Each row of a before or after table is a point. One or more steps were done to the points. Then noise was added and the rows were shuffled. The steps act on columns, c1 being the first. What was done? A step turns or swaps two columns, mirrors them in a line or flattens them onto one, adds a multiple of one to another, or multiplies or shifts one. Angles are multiples of 10 degrees, from the lower column toward the higher: turns from -170 to 170, lines from 10 to 170 but not 90. Use the fewest steps. Two steps may share a column if one is a turn and the other turns, adds or multiplies; they go together, in the order done. Otherwise the lowest column goes first.

Before:
[[ 19 -13 -12]
 [ 17  -6   6]
 [  2  -8  -2]
 [  1  10  12]
 [  2  15  -4]
 [  2   2  13]
 [ 16  13 -20]
 [-10  17   3]
 [-13   6  -4]]
After:
[[ -1   9  35]
 [ 13  15 -58]
 [  3  -8  -7]
 [-13   5 -12]
 [ 21  -9 -36]
 [-12  16   9]
 [  2   3  38]
 [  0  16 -11]
 [ 17  -3  17]]
Steps: turn c1 and c2 by 10 degrees; multiply c3 by 3

Before, 10 rows:
[[ 49  47   8  -7  39  19]
 [ 25  -2 -10  34  53   7]
 [-32  -3   9  22 -21 -60]
 [-16  48  18  18   0  -4]
 [-29 -23  25  14 -14 -29]
 [-31 -19 -23  16 -12 -19]
 [-28   4  11  -1   9 -15]
 [  3  36  27  22 -24  18]
 [ 16   8  -5   1  51  -5]
 [-21  42  35  14   6  -1]]
After (10 x 6):
[[ -1  48  20 -17  -2  -5]
 [  0  42  34 -13   7  -6]
 [  0 -18 -26 -25 -11  12]
 [  0  -2  11 -48 -19  41]
 [  2  36  30  -8 -26 -28]
 [  0   9  -5  -4  51   6]
 [  0   6  11  -6  11  12]
 [ -1  48   8  16  40 -13]
 [  0  -2  -8 -26  51 -24]
 [ -1 -23  25 -28 -13  19]]
Steps: multiply c1 by 0; turn c4 and c6 by -150 degrees

Before:
[[ -8  14  23  -6   3 -36  48   3  -6]
 [ 23  25   3  14  42 -10 -33  -4  10]
 [ -2  22 -24  10  24  -7  27 -36  12]
 [ 48  17 -14   5  10  38 -25  22  12]
 [ 29 -39  11  15 -50 -38  29  23  -5]
 [-19 -11 -20  26   0 -36  23   4 -18]
 [ 27  43 -10  30   2  19 -35   3  49]
 [ 60 -29  13 -25 -39  -4  26  29  22]
 [-29  10   6  42   7   2  24 -23 -21]
 [ 50  -6  28   4  14  -1 -14 -16  24]
 [-24 -22   5 -22 -23 -27  22 -15  -4]
 [ 37 -29  19  16  42 -12   0   5  43]
 [ 31  53 -29  41  33   7 -31 -40   5]]
After, 13 rows:
[[ 26  43 -11   0  29  20 -35   2  20]
 [ 59 -30  14 -39 -25  -5  26  29   9]
 [ 37 -29  19  42  15 -11   0   6  17]
 [ -8  13  22   2  -4 -36  46   3  -3]
 [-18 -11 -19  -1  26 -37  23   4  -7]
 [ -1  23 -25  23  12  -6  27 -36   7]
 [ 48  17 -14  10   5  38 -23  22   5]
 [ 23  26   3  42  13 -10 -33  -3   3]
 [-30   9   6   7  42   2  25 -23  -8]
 [ 49  -6  27  15   3  -1 -13 -15   8]
 [-24 -22   3 -23 -22 -27  22 -14  -2]
 [ 27 -38  10 -51  16 -37  29  23  -2]
 [ 31  52 -30  33  42   7 -30 -39   1]]
Steps: swap c4 and c5; multiply c9 by 0.4

Before (13 x 12):
[[-11 -21   6 -12   1 -12   3 -36 -15   2  16 -11]
 [ -5  -8  -4  -1 -51   1   6  18   8   8  10  -5]
 [ 42 -17  -8  -6 -30   1  -6 -24   5 -13 -23   5]
 [ -2  14   7 -10  16   1   3   4  -8   4  -8  23]
 [-17  19 -13  -3 -12  -9  -8  10  15  -8   2   4]
 [ 43  20 -16  -1 -12 -22  -5  16 -22   0   8 -11]
 [  7   9 -13   2  15  21   4 -37  -5  13 -53  -2]
 [-11  11  18  -4   2  -6   4   9 -22 -16   6 -10]
 [ -7  -9 -15   3  21   1  -2  18   2  -6  13 -13]
 [ 12 -13  -9  -2  10  -5 -28  -1 -18   2 -10 -13]
 [-10 -12 -16 -13   7 -23   4   1 -22  -5  -1 -10]
 [  3   8 -18 -21  -1   6  -9  16 -10  -6   9  -8]
 [ 12  14  10 -27  15  -8 -11   5  35  -4 -39 -13]]
After (13 x 12):
[[  5   5 -17 -16  -1   5 -12  26  -9  -5   8  -8]
 [  8   3  10 -30  15  -7 -18   7  38  -4 -39 -13]
 [  9  -8 -13   6  15  22  -4 -60  -3  14 -53  -1]
 [ -7 -10  19  -9   3  -5  -9  15 -23 -15   6 -10]
 [ 14  30  -8   0  10  -5  -3  -2 -15   1  -9 -15]
 [ -7   6 -16   7  21   0   6  30   1  -8  14 -14]
 [ 42  15  -8  -4 -28   1  12 -39  13 -12 -22   4]
 [ -2 -11   6 -13  16   0 -11   7  -9   5  -7  22]
 [ -6  -1  -5   0 -52   1  10  29   8   9  11  -6]
 [ -7   2 -17  -7   8 -24  12   1 -23  -5  -2  -9]
 [ 47  -7 -16   3 -12 -22 -20  25 -13   1   9 -12]
 [-20  -3 -13   2 -12  -9 -22  15  12  -9   1   4]
 [ -9   8   5 -14   1 -12  20 -57 -16   3  15 -11]]
Steps: turn c1 and c9 by 10 degrees; mirror c2 and c7 in the line at 120 degrees; add -0.3 times c3 to c4; multiply c8 by 1.6

Before (13 x 18):
[[-18  22  16  15 -19 -13  14  22 -30  -1 -40  13 -21  -9  -6 -12 -12  44]
 [ 19  28 -24  13 -12 -44 -19  37   3  -8 -30  13  23  36 -12 -60  39  53]
 [-40  -7  14 -10 -10 -29 -24 -40 -15 -29  15  -8  22 -40  23  -5  36 -27]
 [-43  10   8 -13  27  10 -38  -2  28  -1 -36 -10 -30 -31   7  13  52  48]
 [-25 -21 -14 -36  -4  12 -13  24  19 -17  39  33 -30 -24 -20 -22 -25  28]
 [-15 -43  -9  17 -34  -3  -2  26  29  11 -30  33 -10  -6   7  -8 -23  38]
 [ 13  28  39  19  15  30  11  10 -37  41   8  -5 -27  22 -17  -7  36 -22]
 [ 26 -46 -33 -22 -25 -29  32 -30  20  30  40 -25  26 -16  11   0 -21  42]
 [ 14 -25  11   4 -20 -12 -10 -36   6 -36 -21 -28  32  -5 -25   5 -25  21]
 [-19 -33 -20  23  22  -6 -16  32   5  34  11  -3 -18  19  50 -44 -30 -21]
 [ 28   5 -22 -33  26  12  22 -32   9   1  36  40 -17   5  -3   7 -23 -29]
 [-40  26   4  -7   9 -10  29  39 -31  19 -32  20  37  -8 -13 -43  24  -3]
 [  7  17  25 -27 -14  25  26 -35   9  40 -29   2  45 -13  43 -34   4   6]]
After (13 x 18):
[[  8 -31   2 -11 -21 -13   1 -36   3 -44 -24 -27  33 -10 -24 -22   4  21]
 [  1 -39 -25  -1 -30   0  16  28  27  14 -30  27 -11   2   5 -21  -8  37]
 [  6 -15   3 -18  -8 -27 -16 -40 -13 -38  18 -13  24 -12  23  39  -4 -25]
 [  6 -22 -18 -30  22  13  -3  21  20 -23  38  34 -32  -5 -23 -24 -24  23]
 [-13  16 -30  12  -8 -45 -29  37   0 -11 -30  14  23  18 -13  36 -59  57]
 [ -9  34   6  -3  10 -11  17  41 -34  24 -34  23  33  11 -12  24 -42  -2]
 [  5  12  -9 -13  46  13  23 -34  10   3  37  40 -15  -3  -4 -21   8 -29]
 [ -4  31  42  14 -16  29   3   8 -41  51   8  -9 -33   7 -20  35 -10 -21]
 [  0  23   4  -4 -29 -12   9  23 -29   0 -41  16 -21  -1  -8 -11 -14  48]
 [ 13 -33 -40 -20   4 -30  44 -32  22  43  41 -26  27 -26   9 -17   2  41]
 [-13 -37 -10  39  16  -7  -5  35   7  48  17   0 -21  21  53 -26 -42 -20]
 [  5  23  12 -38  -9  27  21 -37   9  54 -28   2  44 -11  44   6 -35   6]
 [  3  -5  20   2  22  11 -44  -3  30  -1 -36  -8 -33  -3   9  53  12  48]]
Steps: flatten c1 and c14 onto the line at 120 degrees; turn c2 and c7 by -20 degrees; turn c3 and c5 by -30 degrees; turn c4 and c5 by -30 degrees; multiply c10 by 1.3; swap c16 and c17
